Every row gives one point. Two turns around zero, p and q, are shown by what they do to some points. Where does a point land after both, in the order given? Backwards means that the second turn is done in reverse. Each puzzle has new turns, and all numbers are rounded.

Turn p:
-0.036  0.034  0.008 -> -0.017  0.032  0.035
 0.003 -0.017 -0.023 ->  0.010  0.007 -0.026
 0.016 -0.031  0.015 -> -0.010 -0.030 -0.020
 0.021 -0.010  0.050 -> -0.021 -0.049  0.015
 0.029 -0.002 -0.027 ->  0.036 -0.005 -0.016
-0.032  0.025 -0.024 -> 0.003 0.046 0.012
Turn q:
-0.005 -0.023 -0.004 ->  0.005 -0.009 -0.022
-0.033 -0.039 -0.022 -> -0.008  0.001 -0.055
-0.015 -0.010 -0.038 ->  0.004  0.028 -0.031
0.010 0.024 0.027 -> -0.009 -0.010  0.035
-0.006  0.028  0.032 -> -0.026 -0.010  0.033
0.049 0.021 0.004 -> 0.034 0.001 0.041
Where do these land?
p, then q: 0.023 0.001 0.000 ->  0.019 -0.011 -0.005
p, then q backwards: -0.002 -0.044  0.046 -> -0.042 -0.019  0.044
p, then q: -0.020  0.003 -0.031 -> -0.001  0.028  0.025
q, then p: -0.001  0.040 -0.015 -> -0.007  0.002  0.042

Turn p:
-0.016 -0.020  0.007  0.007 -> -0.008 -0.018  0.008 -0.017
 0.003  0.021 -0.040  0.028 -> -0.036  0.008 -0.027  0.028
-0.004 -0.038  0.013 -0.071 ->  0.071 -0.033 -0.004 -0.023
0.021 0.005 0.002 0.018 -> -0.010  0.008  0.015  0.020
-0.005  0.033  0.018  0.020 -> -0.019  0.036  0.009 -0.008
Turn q:
-0.005 -0.039  0.008  0.043 ->  0.035 -0.023  0.018  0.037
 0.025 -0.011  0.014  0.000 -> 0.001 0.014 0.027 0.006
-0.012  0.038  0.016 -0.043 -> -0.046  0.026 -0.028 -0.012
-0.007 -0.035 -0.028  0.015 ->  0.020 -0.041  0.014 -0.002
-0.001  0.047 -0.010 -0.015 -> -0.009  0.024 -0.031 -0.030
Where do these land?
p, then q: -0.037 -0.046 -0.003  0.028 -> -0.037 -0.047  0.012  0.024
q, then p: -0.027  0.034  0.036  0.018 -> -0.041  0.013 -0.030  0.028
q, then p: -0.001  0.025 -0.002  0.012 ->  0.004  0.010 -0.017  0.020
q, then p backwards:  0.000 -0.001  0.006 -0.036 -> -0.015  0.003  0.001  0.033
p, then q backwards:  0.018  0.022 -0.017  0.011 -> -0.009  0.008  0.033  0.001
p, then q backwards:  0.042 -0.040  0.027 -0.012 ->  0.021 -0.053 -0.005  0.031
q, then p backwards:  0.005  0.006 -0.048 -0.021 -> -0.046 -0.020  0.016 -0.005
